Each row is a point. Each copy is the shape, with its points in the same order, turned, moved and blurred by noise. Say if it was mirrored as well.
(in the rows, 128 means zero)

Shape:
[[ 82 164 124]
 [103  81 226]
 [160 119 161]
 [156 104 112]
 [ 95  63 187]
 [111 148 148]
 [170 121  63]]
Copy 1:
[[ 93 154  84]
 [ 46  92 184]
 [130 126 181]
 [159 102 140]
 [ 62  68 161]
 [102 145 132]
 [203 118 108]]
Copy 1 is: only turned
Copy 2, 7 rows:
[[ 65 109 128]
 [134 198 206]
 [150 110 184]
 [161  97 132]
 [140 194 163]
 [ 95 116 161]
 [159  55  96]]
Copy 2 is: mirrored

Shape (7 x 4):
[[ 57 120 106  80]
 [ 44 123 166 164]
 [ 64  80 142 104]
 [168 113  71 163]
 [123 165 188  94]
 [140 174 184 147]
 [134 127  94 152]]
Copy 1 (7 x 4):
[[ 36 138 124 138]
 [ 66 163 197 190]
 [ 49 104 151 171]
 [168 155  86 147]
 [ 82 138 194  77]
 [132 177 201 104]
 [138 155 123 145]]
Copy 1 is: only turned
Copy 2, 7 rows:
[[123  69  96 112]
 [ 87  81 134 202]
 [143  57 136 150]
 [189 184  93 159]
 [ 91 136 188 111]
 [ 91 176 178 154]
 [158 158 102 156]]
Copy 2 is: only turned

Shape:
[[110 156  79 128 103 164]
 [ 99 118  87 122 224 186]
 [133 204 123  81 124 101]
 [172 106 166  98 105 107]
 [110 180  96 135 106  78]
 [134 151 174 128 212  52]
 [124 145  83 122  83 195]
 [121 110 167  85  82 144]
 [158 165 163 102 127 191]
 [186 181 150  61  83 123]]
Copy 1:
[[ 88 156  84  76  87 117]
 [ 46 151  78  61 192 171]
 [134 130 167  52 118  68]
 [163  85 147 122 128 134]
 [116 145 123  92 121  39]
 [133 122 165 118 243  71]
 [111 151  93  77  64 150]
 [129 105 169 129  89 156]
 [154 166 148  69 126 180]
 [188 104 180  64  95 112]]
Copy 1 is: only turned
Copy 2, 10 rows:
[[114 153 106 122 150 190]
 [144 130  11  66 152 144]
 [116 193 166  50 143 153]
 [177 146 175 110  89 110]
 [101 175 162 101 189 139]
 [148 186 122  45 155  31]
 [125 148 104 139 124 218]
 [120 120 156 110  69 140]
 [141 193 105  96  65 163]
 [157 198 197  71  85 171]]
Copy 2 is: mirrored
Copy 3:
[[134 135  79 125 149 142]
 [102  81 155 160 214 165]
 [113 161 141  46 130 140]
 [126 129 179 108  73  76]
 [107 197 114  83 151 105]
 [ 78 172 249  88 166 105]
 [156 123  67 144 124 146]
 [ 98 118 131 127  59 116]
 [151 113 161 118  92 176]
 [159 129 145  44  64 123]]
Copy 3 is: only turned
Copy 4:
[[173 136 105 148  81 149]
 [168 130 112 127 195 208]
 [197 126 174  85  83 106]
 [121 129 119 101 123  56]
 [200 122 170 160  84 102]
 [171 141 221 113 202  82]
 [144 148  77 130  63 156]
 [ 87 111 131 109  83 105]
 [128 184 132  69  90 139]
 [161 152 139  49  57  63]]
Copy 4 is: mirrored

Shape (13 x 9):
[[113 177  78 181 177 181 115 123  53]
 [ 99 109 135  46 116 153  59 105  88]
 [ 95 118 178 166 158  96  81 119 173]
 [ 96 144 173  62 174 198 145 150 127]
 [135 143  72 117 189 152 129  64 125]
 [189 117 137 164 198  71 171 139 132]
 [196 162  98 176 145  90  82 118  38]
 [181 164 138 158  68 152 192  86  69]
 [180 127  82  96  87  85 111 126 159]
 [ 81  79 165 132 111 114 152 125 160]
 [191  77  95 141 112 167 129 152 118]
 [150 181  79 138 154 122  65  63  72]
 [201  76 146 164 103 177 133 164 129]]
Copy 1 (13 x 9):
[[ 18 180 142 143  93 201 164 157 155]
 [115  80 186  62  98 157 114 127 118]
 [135 126 146 153 119 118  69  93 222]
 [114 133 191 167 152 156  98 122  61]
 [ 83 164 125 109 160 186 169  83 144]
 [145 202 131 159 179 124 156 168 210]
 [103 209 143  82  84 170 178 194 220]
 [134 170 138 165  45 124 244 138 141]
 [173 146  50  92 115 132 151 145 159]
 [130  88 123 169 137  90 119 106 168]
 [142 104 107 144 127 190 170 192 157]
 [ 74 187 139  57  85 193 165 114 167]
 [185 104 139 200 110 187 165 197 172]]
Copy 1 is: mirrored
Copy 2:
[[163 204 116 174 182 155  97 118  96]
 [ 59  93 168  63 167 154 116 119  93]
 [ 80 113 198 162 131  92  82 136 197]
 [114  88 178 129 201 176 149 203 121]
 [155 134 136 143 200 139 153  74 153]
 [169 114 153 182 162  21 149 139 157]
 [160 201 151 122 136  46 103  92  86]
 [174 141 162 163  66 109 203 127  64]
 [131 121 111  78  98  57 168 118 164]
 [ 72  59 146 182 114 119 135 158 155]
 [182  80 100 117 106  95 117 138 105]
 [122 204 161 105 160 112 119  56 114]
 [198  66 138 134  83  98 103 159 114]]
Copy 2 is: only turned

Shape:
[[113 165 158 155 139 121 135  97 136 107 130]
 [144 119  99 104  93 141 105  88 130 115 123]
 [ 88 189  85 154 107 164 120 105 165 151  92]
 [117 109 104 111 106 148 163 129 114 144 143]
 [127  85  87 118 132 151 106 131 123 120  85]
 [162  89 104 153 100 135 140 157 153 112 154]
 [161 110 130 157 101 131 214  90 159 114 131]
 [139  81  86  94 104 107 140 181 151  98 110]
 [111  86 195  84 105 150  92 142 115 185 134]
 [ 97 114  93 145 102 110  99  97 180 105 138]
 [149 102 124  71 140 160 118 105 143 141 151]
 [131 116 112 134 123  82  95 187 121 228 130]
 [132 191  92 128 113 152 137  90 114 142 136]
 [134 200 196 147 124 116 123 101 134 157 120]]
Copy 1, 14 rows:
[[ 99 159 156 152 145  98 113  99 109 133 134]
 [144 131  91 110 114 164  96  98 124 126 117]
 [ 96 220 107 141 131 161 114 121 155 172 105]
 [151 116 104 130 116 138 150 127 131 177 131]
 [136 109 107 137 146 158 103 131 186 145 110]
 [131 105 106 128 103 132 169 140 151  96 158]
 [135 128 117 185  71 128 163  78 105 110 132]
 [125  75 110 113  93 143 135 166 171 127  86]
 [160 100 151  94  98 107  70 142 144 208 182]
 [ 93 143  75 109 127 107 110 102 163 108 123]
 [175 117 151  79 128 136 122  96 157 154 127]
 [187 152 113 122 111  76 126 223 182 163 139]
 [151 197 120 131 145 155 131 120  97 153 110]
 [126 205 177 147 120 105  87 131  91 150 145]]
Copy 1 is: only turned
Copy 2, 14 rows:
[[ 80 128 138 161 121 137 111 117 120 128 102]
 [143 157 134  88 106 166 120  79 133 137 100]
 [120 161 118 143 111 178 118 159 174 182  66]
 [127 117  99  80 104 138 166 118 123 147 110]
 [179 123 116 101 156 181 142 101 132 130  94]
 [178  95 155 104  82 130 150 122 126 123 124]
 [124 101 129 157  53 126 185  74 129 145 108]
 [210 130  98 100 114 114 150 114 129  91 110]
 [103 142 170  48 193  98 169 112 133 138 110]
 [151 114 129 117 105 135  77  97 173 137  88]
 [115 141 133  69 129 159 158  88 159 108 144]
 [174 142 129  89 177  90 135 166 129 194 172]
 [ 94 167 112 116  87 180 122 133 122 168 116]
 [ 60 174 169 165 136 116 128 131 119 158 118]]
Copy 2 is: only turned
Copy 3 (14 x 11):
[[113 119 140 127 131 101 141  59 156 136 126]
 [142 116 135 110 127 117  63 105 112 157 127]
 [126 191 143 139  90 164 130  76 116 142 140]
 [128  90 129 119 115 151 124 129  80 150 133]
 [110 133 127 117 126 138  83 125  75 122  84]
 [126  72  99 177 106 136  93 115 111 139  97]
 [170  71 104 153 135 140 150  45  84 180  90]
 [130  97  71 128  82 123  85 146 101 130  73]
 [133  90 171 102 177 157 109 191 165 148 110]
 [102 130  77 125 127 153  72  74 142 162 131]
 [169  92 128 119 150 137  86 123 111 111 142]
 [ 99 149  98 191 159 118 134 218 124 164 118]
 [146 146 149 141 108 115 128  80 100 153 177]
 [149 151 160 137 149  92 167  92 176 161 129]]
Copy 3 is: only turned
Copy 4:
[[105  99 154 129 170 134 135 113 151 114 122]
 [120 140 124 142 118 150  59 143 153 138  91]
 [ 62 126 135 167 150 181 109 130 189 136 174]
 [126 122  98 114 120 169 100 136 107 131 148]
 [122 116  99 167 140 158  95 195 118 129 108]
 [165 129 136 115 102 119  90 163 123 139 151]
 [192 132 106 114 138 131 109  99 161 105 160]
 [144 141 111 118  61 139 126 211 124 114 117]
 [133 112 146  76 179 201 117 182  92 179 100]
 [108  91 142 126 100 125  90 167 202 130 121]
 [114 151  90  90 167 143  80 170 123 139 110]
 [102 131 129 124 115 157 165 183 107 249 140]
 [ 79 144 129 149 138 150  95  84 152 135 128]
 [114 128 176 119 199 168 162  82 152 149 116]]
Copy 4 is: only turned

Shape:
[[101 187 121 170 204  86 124 133  83 102 133  47]
 [107 145 109 160  90 111 111  87 120 117 113  97]
 [107 120 145 135 100 165 191 147 176 125  77 131]
 [156  72 109 133 129 117 122 106 168  81 161 142]
 [147 169 123  99 195  88 157 111  97 178  98 172]
 [ 96 134  82 102 106 155 151 118 139 147  93 101]
 [ 78 150  95 104 125 101  30 120  97 119 175 126]
 [109 211 110 115  54 192 148 119 113 149 133 119]
 [136  90  97  91 115 169  33 113 126  86 148 143]
 [ 97 101 112 123 120 148 172 101  91 192 155 174]
 [109 151 161 118 106 104 116  96  94 147 109 104]
 [127 144 112  67 136 102 172 153 124 154 145 129]
 [158 202  98 134 123 167  90 132  53 144  91 134]
 [118 149 118 119  92 176  38  96 102 216  76  59]
 [130 149 116 136 173 105 108 109 187 149 124  96]
 [109 171 111  89 177 127 147  70 118 155 154 135]]
Copy 1 (16 x 12):
[[125 125 171 106 177  65  83 137  64 199 176 114]
 [127  90  86 143 138 100  93 102  78 149 116 102]
 [ 94 129 140 163 105 120 161  85 143  78 105  98]
 [160  78 124 154 150 130  93  56 163 165 110 166]
 [115 170 149 109 202 122 167 148 102 142  64 168]
 [ 64 131 107 155 112 138 130  96 104 149  90 103]
 [131 104  67  77 105 151  63 164 101 212 125 154]
 [ 66 114  74 137 124 182 171 119  67 120 169 101]
 [132 114  61 140 117 200  40 122 150 176 122 154]
 [ 90  50 138 125 157 181 151 137  97 108  56 159]
 [140 125 108  97 139 136 106 132  70 129  94  77]
 [104 139 149  94 138 153 187 106 124 178  92 143]
 [123 170 106 165 136 173 115 163  35 143 152 150]
 [105 156  67 168 141 190  83 207  72 171  95  40]
 [125 115 110 137 184  96 129 131 156 183 119 100]
 [ 80 117 119  88 210 140 144 120 113 168 105 143]]
Copy 1 is: mirrored
Copy 2:
[[115 185 108 199 109 125 155 112 123  50 177  52]
 [128 152 144 139  61 132 115 111 157 121 103  99]
 [ 94 169 138  95 148 182 133 114  91 169  83 106]
 [131 104 143  83 157 132 104 126 171 107 138 140]
 [136 159 121 139  97  87 181 142  36 131 183 154]
 [109 119 111  92  76 146 136 127  93 153 100  88]
 [107  95 112 175  68  70  88 179 176 143 168  86]
 [112 140 130 131  31 197 132 121 116 221 145  87]
 [149  81 109 100 113 121  25 152 154 142 166 106]
 [ 99  78 122 152  97 128 144  76  87 179 136 164]
 [137 148 168 167  78 114 125 114 113 150 123  88]
 [110  97 146 123 104 139 177 165  73 144 159 103]
 [166 160  93 171  46 167  81 141  73 144 188 121]
 [212 125  75 168  45 123  76 112 104 183  82  55]
 [159 150  96 116 131 100 169 131 146 118 136  84]
 [118 127 128 114  87  91 170  98  99 148 198  94]]
Copy 2 is: only turned
Copy 3:
[[ 70 221 120 154 123  94 102  81 102 126  76  73]
 [122 119 104 108  80 128 146 114 111 144  74  86]
 [165 138 152  75 137 157 134 208 129 103  78 125]
 [180  94  87 146 130 143 127 117 152  76 133 112]
 [124 193 109 137 159 134 153 108 126 181  81 213]
 [136 151 101  43 137 153 152 139 130 134  79 106]
 [ 51 119 103  96  82 113 155  48 135 130 157 112]
 [128 170 106  49  74 180 150 173  87 183 135 109]
 [121  71  89  79 105 165 135  60 108  65 155 129]
 [117 110  82 109 178 129 192 180 109 177 133 144]
 [130 136 148 100 101 100 159 105  83 162  92 124]
 [157 189 110  89 155 112 152 129 152 143 135 152]
 [ 90 163  71  78  85 161 111 105  49 162  96 164]
 [ 89  85 139   7 123 152 115  69  58 196  78 104]
 [124 144 150 124 148 159  97  92 167 152  89 105]
 [114 179 118 131 153 168 187  97 131 171 128 125]]
Copy 3 is: only turned

Shape (17 x 12):
[[110  57 139 131 119 126  74 163  90  65 143 160]
 [142 130 195 102 118  81 133 133  62 119  57 140]
 [103 165 190  78 146 101  97  99 120 169 106 125]
 [ 83 174 161  94 135  79 148 105 130 130  63 167]
 [ 99 199 165 101 104  74 195 113 120 151  48 142]
 [184 170 160  85 143 142  47 112 123 168 109 121]
 [107 170 173 141  81  25 157 137  79 132  88 134]
 [124 115 149 180 149 152  76 167 144  30 131 106]
 [ 84 103 149 141 128  65 138 148  93 144  82  90]
 [100 197 134  78  90  68  91 109  81 147  75 125]
 [ 90 106 112 174 119 183 116 147  86  78  96 127]
 [160 157 138  91 115 167 118  65 138 134 162 111]
 [134 121  90 110 156 130 128 155 127  67 126 114]
 [103 114 132 175 144 167 102 184 120  74 167 153]
 [105 186 166  82 136  96 149 156  58 151 101 131]
 [120 180 186  32  83 146 110 133 140 149 103 102]
 [134  95 101 155 106 147 111 187 136 116 117 153]]
Copy 1 (17 x 12):
[[182 125 154 119   7 151 158 115 118 124 117 121]
 [143 134 181 176  89 122 126 208 174 138 111 179]
 [ 73 173 150 163 121 127 105 132 168 124 122 179]
 [ 99 126 179 142 147 139 170 140 202 125 114 210]
 [ 82 115 162 134 176 131 164 197 215 150 112 201]
 [111 180  90 189 115 172  86 127 126 142 152 183]
 [132 123 151 150 114  85 136 181 219 171  58 193]
 [147 101  58 159  36 161 174 129 146  72 133 110]
 [102  77 157 105  73 110 109 167 186 111  91 155]
 [ 82 142 128 156 125 113 136 158 154 164  74 235]
 [125  50 135 159  64 151 183 135 106 130 129 121]
 [ 90 166 107 175 155 102 138 113 101 149 167 115]
 [162 108 119 124 111 118 174 142 101  69 120 143]
 [166  98 102 153  58 175 170  83 128 115  97  86]
 [103 133 177 168 146 134 122 169 159 117  53 170]
 [ 57 210 123 142 131 164 137 193 133 149 113 164]
 [175  86  96 107  86 178 150 135 123 149 129 122]]
Copy 1 is: mirrored
Copy 2, 17 rows:
[[ 66  92  81  80 175  92  87 147 141 116 190 123]
 [110  89 128  56 124  95 135 133  82  31  90 120]
 [146  71 152 133  84 154 100 127  82  73 106 102]
 [172 141 125  87 107 169 116 170  84  73  92 118]
 [174 127 135 109  90 165 182 172  62  82  57 121]
 [152  72 174 157  80  65  74 100  79  82 137 104]
 [100 110  90  50  82 132 169 143  58 105  59 114]
 [ 74 127  97 149 132  42  73 203 163 113 151  97]
 [105 101  68 112 114 144 164 122 121  65  89  94]
 [161  80  85 106  99 131 119 133  19 102 106 100]
 [122 103  77 143 201  88 115 181 148 115 119 145]
 [110 114 186 197 129 126 103 116  69 127 142 135]
 [115 154 103 149 162  89 134 160 122 107 155  64]
 [ 99 113 113 115 163  79  99 189 171 159 150  98]
 [136  74 146  92 133 141 147 142  65  88  84  62]
 [137  46 179 164  89 138 150 171  46  79 154 111]
 [133 112 103 119 145  59 151 150 158 150 160 123]]
Copy 2 is: only turned
Copy 3, 17 rows:
[[112 155  88 168 115 101 148 109 135  56  75 220]
 [130 189  98 115  93 109 221  61  86 121 139 144]
 [121 165 167 110  67 154 157  74 112 156 130 142]
 [ 90 170 132  73  82 100 147  68 126 147 177 130]
 [113 153 108  66  73 101 169  72 100 166 209  87]
 [150 185 168 113 123 194 187 142 122 135 100 133]
 [128 175  50 108  79 100 160  65  75 168 186 158]
 [ 45 110  98 197 167 136 145 129 125  96 107 197]
 [101 159  92 135  88  87 140  71  44 141 114 136]
 [124 205 115  87  42 145 157 126  79 135 175 150]
 [ 68 110  73 129 120 124 150 115  88  30 104 153]
 [160 117 155 153  99 181 136 128 150  90 148  98]
 [ 99 122 141 164 137  78 134 149  96  78 140 157]
 [ 95  78  93 139 148 124 130 128 128  69  88 204]
 [148 137 135  88  68 109 194  91  61 137 160 162]
 [120 136 168 123  31 147 211 137 138 156 140 117]
 [109 120  73 126 143  91 143 153 123 101  78 151]]
Copy 3 is: only turned

Shape (18 x 12):
[[ 58  54 179 104 187 154  98 130 109 181 131 165]
 [ 71  95 113 104 165 166 147 141 179 180  86 106]
 [176 120 195  76  66  45 204 120 186 174 171  91]
 [139  81 128  94 189 128 128 115 110 174 179  91]
 [ 71 106 103  94  93  74 130  71 172 104 201 184]
 [ 89 145 107  91  96 167 135 120 146 164 171  78]
 [153 169 180 171 186 120 141  70 180 129 124  78]
 [ 82 125 115  87 120 169 155 130  61 131  93 148]
 [112 145 106 151  73 165  92 133 157  80 116 150]
 [128 125 153 125 105  52 112 161  61 190  87  90]
 [ 61  55 198 139  91 150 126 183 137 137 114 173]
 [120 152 108 122 177 113  90 129  89  99 192 125]
 [150 165 101 115  82 142 194  61  97 173 194 165]
 [153  60 151 118 181  89 116 129 138 115 135 126]
 [185  53 105 127  90 168 150 173 123 209 124 136]
 [ 68  54 145 127 147  77 166 161 142 117 158 165]
 [165  50 172 176 104 164 177  74 143 113 199  71]
 [133 172  86 159 120  69  82 186 145  83  89 113]]
Copy 1, 18 rows:
[[157 103 107  80 175 196 160  68 167 101 157 134]
 [126 104  70 184 111 163 172  64 128 117 187 124]
 [ 30 126 134 111 175  56 152 185  88 158 221 161]
 [178 149 121 134 196 126 138 115 113 113 187 122]
 [136 140 100 105 129  36 167 145 185 131 104 200]
 [ 82 176  93 201 174 117 152  97 136 124 139 151]
 [ 84 100 157 185 133  77 111 131 151  43 197  64]
 [124 166 139 145 128 180 152  97 161 172 110 104]
 [ 81 138 116 165  94 151 145 144 142  85  45 144]
 [ 85 136 236 133 165 167 198  97  92 127 153 129]
 [ 66  99  76  75 131 208 214 122 141  98 118 132]
 [155 151 153 125 181  90 125  97 125  82  75  96]
 [119 153 136 179 202  92 132 199 190 188 117 118]
 [150 112 133  92 124 123 135 131  92  81 163 113]
 [139 111 118 181 167 212 174 192  73 152 159 153]
 [130 119  85  66 123 112 224 122 124 115 134 115]
 [120 190  96 144 159 128 154 237 135  50 194 104]
 [ 92 112 190 167  78  98 166  89  62  89  61 108]]
Copy 1 is: only turned
Copy 2:
[[ 62  93  92 159 111 226 124  36  89 141  85 100]
 [132  68 119 158 157 168 105  68 125 187 137 143]
 [140 144  98 129  31  42  95  78 173  97 198  99]
 [ 99  65 132  95 102 137 152  62 140 106  87 133]
 [142 230 190 125  95 131 108  52  74 115 102 104]
 [180  91 150 126 147 133  76  90 128  98 104 114]
 [ 94 135 139  38 117 163 115 138 197 166 166  95]
 [ 93  83 116 168 149 123  92 140  65 119  79 100]
 [143 190 149 172 143 161  86 167 146 161  65 108]
 [ 73 117  25 113  85  92  80 124 125  92  98 173]
 [ 95 164  52 223 127 181 115  70 126 131 106  74]
 [ 75 140 188 104 121 154 106 119 145  73  49 162]
 [171 137 176 110  82 106 138 156  69  64 127  86]
 [ 53 141 127 133  89 124 151  75 177 160  80 132]
 [173  73  76 188  69 113 178 118 149 132  79 132]
 [ 68 177 125 181 128 136 158  36 117 117 129 127]
 [148 137 131 106 129  85 203 101 199 107 104  24]
 [ 86 195 127 141 131 126  72 164 176 154  68 215]]
Copy 2 is: mirrored
Copy 3:
[[135 150 111 143 184 143 190 240 181 177 150 116]
 [176  93 107  87 143 145 134 213 153 155 180 183]
 [195 193 194 133  49 158 119  69 175 203 222 130]
 [144 155 153 172 194  89 146 146 162 176 183 158]
 [ 95 199 143 102 107 115  71 177 126 158 187  43]
 [147 146 111  66 179 136 117  95 136 154 196 135]
 [134 149 249 108 149 181 111 132 141 148 134 206]
 [142 165  64 107 128 116 193 154 119 115 123 148]
 [133 103 133  95 129 170 110 121 106  98 109  75]
 [167 145 113 137 112 107 159  92 191 234  72 153]
 [174 124 107 124 114 185 182 193 207 134 126  65]
 [130 187 143 151 209 107  99 127 117 137  99 114]
 [ 57 200 102 154 107 151 122  68 138 127 203 147]
 [174 140 193 184 140  97 130 183 155 160 137 123]
 [162  68  83 197 109 129 162 107 189 144 187 140]
 [168 183 135 142 111 113 107 212 202 137 142  92]
 [122 134 230 131 138 121 158  98 210  73 208 112]
 [187 115 144 123 122 127  54 107 120 152  37 123]]
Copy 3 is: only turned
